Every row gives one point. The ring and each string are closed loops that go straight from each point to the next, and from the last back to the first. Before rounding, they use only three directions, however many columns there are. Count how often each string passes through the ring. Passing back the other way cancels.
In the rows, 128 means zero.

Ring (8 x 3):
[[157 148 122]
 [144 183  98]
 [109 197  76]
 [ 75 173  77]
 [ 68 144  88]
 [ 86  98 113]
 [118  84 130]
 [144 100 136]]
String:
[[ 71 127 135]
 [ 60 100 131]
 [ 73  68 106]
 [ 90  62  95]
 [106  98  99]
 [106 123 110]
 [104 119 117]
 [115 113 103]
 [118  69 109]
 [123  39 117]
 [113  53 144]
 [105  92 150]
 [108 115 134]
 [119 114 111]
 [130  95  98]
 [132  60 113]
 [125  35 133]
 [104  71 149]
 [ 91 106 153]
 [102 137 125]
 [118 119  96]
 [115  84  93]
 [ 97  70 105]
 [ 79  74 118]
 [ 65 102 137]
 [ 81 131 132]
 [101 126 106]
 [100 118 102]
 [ 96 128 112]]
Times through: 2
String, 20 rows:
[[121  47 151]
 [109  94 150]
 [106 124 140]
 [118 124 113]
 [118 126 116]
 [114 126 145]
 [124 127 113]
 [151 100 102]
 [179  78 128]
 [167  97 156]
 [137 126 162]
 [113 143 124]
 [126 129 112]
 [123 128 145]
 [124 121 141]
 [121 126 115]
 [142  85 108]
 [141  66 117]
 [131  48 144]
 [119  66 146]]
Times through: 2

Ring:
[[170 121 140 157 118  98]
 [150 140 131 150 148 112]
 [109 143 119 131 169 137]
 [ 85 131 117 118 166 149]
 [ 64 105 122 106 147 157]
 [ 67  70 133 103 106 150]
 [ 83  56 137 108  84 140]
 [123  52 141 126  62 119]
 [151  65 143 140  63 104]
 [171  90 145 153  82  95]]
String:
[[120 114 119 131 132 130]
 [133 135  99 137 149 132]
 [158 161  94 152 167 122]
 [179 168 115 166 166 104]
 [179 151 115 163 147 104]
 [167 136 173 163 136  89]
 [142 116 191 151 125  95]
 [127 105 151 137 119 116]
 [152 121  90 142 125 125]
 [167 139  88 151 138 118]
 [174 162 113 162 161 107]
 [148 155 166 157 165 102]
 [137 161 146 150 177 114]
 [119 145 163 142 167 117]
 [114 110 151 133 131 122]
 [114 120  89 125 141 144]
 [ 99 143  77 121 173 156]
 [ 85 161  65 116 198 168]
 [ 90 151  78 119 185 161]
 [ 90 154 117 124 189 148]
 [ 99 144 148 131 174 132]
 [110 130 159 135 154 122]]
Times through: 3
String:
[[150 131  82 142 137 128]
 [125 119 134 136 135 123]
 [111 120 169 135 144 118]
 [ 84 141 148 124 178 140]
 [ 92 110 147 123 140 134]
 [ 83 103  96 110 135 156]
 [ 46  83  74  88 129 181]
 [ 35  50 123  84  98 169]
 [ 76  48  96  98  77 157]
 [115  84 112 123 101 134]
 [129  42  96 120  48 130]
 [157  46 133 138  40 105]
 [178  67 119 149  54  99]
 [150  95 102 139  97 120]
 [130 100 161 139 113 110]
 [142 112 130 142 120 115]]
Times through: 0

Ring (10 x 9):
[[135 134 128 137 122 109 138 127 127]
 [124 112 142 136 106  92 127 133 104]
 [107  90 152 135  95  74 114 134  89]
 [ 93  79 152 133  95  65 105 132  87]
 [ 91  89 140 130 107  78 103 132 101]
 [108 123 118 126 130 112 113 135 127]
 [125 152 101 126 148 137 125 134 150]
 [135 167  94 129 157 146 137 126 166]
 [139 167  97 134 155 140 144 118 169]
 [140 154 110 137 142 126 145 118 154]]
String, 24 rows:
[[104 106 132 133 117  89 115 125 117]
 [130 135 123 126 124 125 122 150 115]
 [125 134 120 123 125 129 115 156 113]
 [101 120 115 124 132 112 107 137 127]
 [ 98 120 113 128 136 105 112 122 139]
 [111 127 116 130 134 110 120 126 136]
 [131 144 114 127 133 131 126 143 130]
 [132 155 104 122 143 146 123 149 137]
 [106 134 105 123 143 125 111 135 140]
 [ 88 104 121 129 128  89 106 119 130]
 [ 99 107 127 132 122  89 114 121 125]
 [128 134 123 127 124 123 122 148 116]
 [105  98 142 126 102  93 104 152  86]
 [ 66  41 169 133  77  31  87 128  66]
 [ 62  35 172 139  76  17  92 112  73]
 [ 84  57 168 137  80  41 102 126  73]
 [115  93 156 133  90  80 115 146  78]
 [135 130 132 129 114 118 126 151 104]
 [112 110 135 134 115  91 121 126 115]
 [ 90  74 155 140  96  50 112 112  98]
 [ 83  54 170 140  79  34 105 118  76]
 [111  88 158 132  87  78 110 150  72]
 [119 110 141 129 105  99 115 148  94]
 [114 113 133 131 114  99 117 137 109]]
Times through: 1
String (20 x 9):
[[117 134 113 140 141 102 137 100 159]
 [123 132 120 135 130 109 131 122 136]
 [116 121 126 140 126  91 133 107 139]
 [122 125 127 135 123 103 129 124 127]
 [135 138 124 131 124 122 130 142 121]
 [106 102 138 137 112  79 121 118 116]
 [ 91  63 167 141  81  42 110 120  79]
 [ 80  64 157 140  93  42 106 110  96]
 [ 82  69 154 137  95  50 104 117  94]
 [ 47  22 175 137  73   7  82 112  67]
 [103  97 142 126 103  91 103 150  88]
 [128 133 124 126 122 124 120 151 113]
 [ 94 102 128 131 121  86 110 121 123]
 [ 90 107 119 129 131  92 108 118 134]
 [118 134 115 129 134 118 123 131 135]
 [137 157 106 126 142 144 130 145 139]
 [137 155 107 128 141 140 132 140 141]
 [121 142 108 133 143 119 131 118 152]
 [128 165  89 136 166 133 144 100 189]
 [134 167  92 139 163 131 150  98 188]]
Times through: 1
